Each row of a before or after table is a point. The points were changed in one or more steps. Then noise was added and the rows were shuffled. The steps act on how far a point lies along the listed directions, d1 being the first. Name the steps. A step turns or swaps two directions, mirrors them in a line or flattens them onto one, adds a multiple of one to another, or multiplies one. Angles are multiples of 10 degrees, from the lower direction toward the higher: turns from -170 to 170, lines from 10 to 170 but not 90. Use the fewest steps. Two steps may share a direction if one is a turn and the other turns, adds or multiplies; they go together, in the order done. Otherwise the lowest direction goes first.

Directions:
(1): [48 -3]
(2): [ 3 48]
Before:
[[ 36  12]
 [-52  38]
 [-27  32]
 [-43 -27]
 [-14   2]
 [ 22   0]
 [ 25 -21]
 [ 25  -8]
 [ 28 -11]
 [ 15  -2]
 [  5   3]
 [  5 -38]]
After, 12 rows:
[[ 10  12]
 [ -5 -46]
 [ 15  29]
 [  5  -3]
 [ 38   8]
 [-22  35]
 [ 19  19]
 [-12  -9]
 [-49   0]
 [-23 -62]
 [ 18  12]
 [  9  26]]
Steps: mirror d1 and d2 in the line at 20 degrees

Directions:
(1): [ 25 -16  45 -47   0  17]
(2): [-15 -30 -43 -35 -32  14]
(3): [  2  60   1 -12 -37  18]
(4): [ 38 -17  -5  37 -16  45]
Before (13 x 6):
[[  2   9   0  -1  -2   6]
 [ 15 -15  30  23  28   0]
 [ 13   0  18  17  19  -3]
 [ 13 -31  12   6  10   4]
 [ -6 -28  12 -46   8 -14]
 [ 18 -10   8  15  -3   5]
 [-21   8 -24 -16   5 -16]
 [-30  60   4   4  11 -27]
 [-12 -29 -18   1  10 -17]
 [ 26  26  51  -8  19  -7]
 [ 23   9  10  15 -14  18]
 [ -6  -1 -27  15 -24   8]
 [ 21  14  30 -24 -25  24]]
After:
[[ 21 -35   5  10  -1  25]
 [ 53  21  28   0 -22  41]
 [ 12  33   9  47  15   9]
 [  3 -26   1  -9  -1   1]
 [  2   9  -2  -1  -5   3]
 [ 12  34  18 -41 -46  29]
 [ -9 -27  -6  10  26 -29]
 [ 11 -16  -8  -6 -17   6]
 [  7  -1 -13 -11 -30  19]
 [ 21 -17  -4  14  -1  20]
 [  7  13  42 -23  15 -13]
 [-29  -7 -25   2  -7 -14]
 [ -6  14   3   7  31 -25]]
Steps: add 0.7 times d1 to d3; turn d2 and d4 by -80 degrees

Directions:
(1): [-19 -13 -14  -2  38 -24  18 -60  -9]
(2): [-34   6 -27  47  -4 -27 -39   8  18]
(3): [-37 -10  34  -8 -37  27 -17 -36  17]
(4): [ 20  58  35  -3   2 -31 -19 -19   0]
Before:
[[ 23 -23 -47 -14  40   4  26  31 -12]
 [ 46  37   6 -22  29 -26   8  19 -37]
 [-18 -26   0  18 -23   7 -23  25  17]
 [-28 -16  12 -18  30  -8  35 -55  -9]
 [ 16 -20 -20 -20   5   8  42  27  -6]
 [ 42  60  24 -18   3 -19  -6   6 -16]
 [ 24  45  11  -8  14 -31  -6   8 -23]
 [ 42  47   0   9  14 -23   8  26 -14]
 [ 13   6  22  11  -6 -18 -23  13  -1]
 [ 15 -19  16 -41  10  23  53  -7 -20]
 [ 15  28 -16  -6  43 -34   9 -19  -2]]
After, 11 rows:
[[ 22  21  29 -34 -20   8  22  11   2]
 [ -9 -23 -14 -25  31   1  34 -55 -24]
 [-32 -37   4   0 -30  43  11  36  12]
 [  6  24  12  17   2 -34 -30   8   9]
 [  2 -17   3   7  22 -25  -2 -17 -11]
 [ -9  -6  48 -33 -37  39  16  -4   2]
 [  7 -32 -32 -22  20  21  34  16  -2]
 [ 21  -6  -9 -16  35  -4  48 -26 -25]
 [ 12 -25   2 -46  29  13  39 -23 -39]
 [ -5 -24 -16 -22  28  -3  31 -22 -30]
 [ 49  20  17 -43   2  24  14  34  -8]]
Steps: turn d1 and d4 by -120 degrees; turn d2 and d3 by -50 degrees
